Every row gives one point. Each copy is the shape, with its points in the same order, turned, moved and blurred by noise. Some copies are also mirrored. Which?

Shape (5 x 2)
[[-2.03 -0.78]
 [-1.61  0.95]
 [ 0.63  0.68]
 [ 4.67  1.05]
 [ 0.09 -1.07]]
Copy 1 (5 x 2)
[[-2.29  1.16]
 [-0.69  1.81]
 [ 0.71  0.28]
 [ 3.79 -2.38]
 [-0.84 -0.75]]
Copy 1 is: only turned
Copy 2 (5 x 2)
[[ 0.89  1.46]
 [-0.27  0.33]
 [ 1.23 -1.43]
 [ 2.82 -5.27]
 [ 2.31 -0.16]]
Copy 2 is: mirrored

Shape (7 x 4)
[[-0.85  0.84  1.46  2.55]
 [ 0.03  1.49  2.26  0.80]
 [ 0.21 -0.07  0.88 -3.00]
 [-1.06 -3.12 -0.79 -2.95]
 [ 1.12  1.71 -2.69 -1.41]
 [ 3.51 -2.96  1.96  1.44]
 [-1.29 -1.53  1.17 -1.66]]
Copy 1 (7 x 4)
[[-0.57  2.54  0.94  2.87]
 [-1.13  2.69  2.10  0.86]
 [-2.04 -0.80  1.82 -1.64]
 [-0.97 -3.94  0.73 -0.38]
 [-3.27  0.64 -2.07 -1.37]
 [ 3.83  1.04  0.40 -0.92]
 [-1.06 -1.59  2.07  0.54]]
Copy 1 is: only turned
Copy 2 (7 x 4)
[[ 0.61 -1.16  2.43  2.48]
 [ 0.58 -0.22  2.76  0.61]
 [-1.46 -0.36  0.48 -2.63]
 [-2.65 -3.03 -2.16 -2.26]
 [-1.03  2.41 -1.86 -0.02]
 [ 4.22 -2.88 -0.46 -1.36]
 [-1.22 -2.53  0.27 -1.25]]
Copy 2 is: only turned
Copy 3 (7 x 4)
[[ 0.20  1.70  2.93  0.33]
 [ 1.96  2.20  1.87 -0.15]
 [ 2.71  0.08 -1.14 -2.38]
 [ 0.84 -3.07 -0.86 -3.28]
 [-0.01  0.99 -3.18  0.21]
 [ 3.36 -2.76  2.01  2.36]
 [ 1.60 -0.94  0.87 -2.91]]
Copy 3 is: only turned
Copy 4 (7 x 4)
[[-0.19  0.69  1.66  2.68]
 [-0.25  2.01  2.66  1.33]
 [-0.87  1.63  1.98 -2.64]
 [-1.73 -1.39 -0.16 -3.32]
 [ 2.99  1.72 -0.21 -2.12]
 [ 0.85 -3.64  4.52  1.10]
 [-1.99  0.34  1.43 -1.48]]
Copy 4 is: only turned
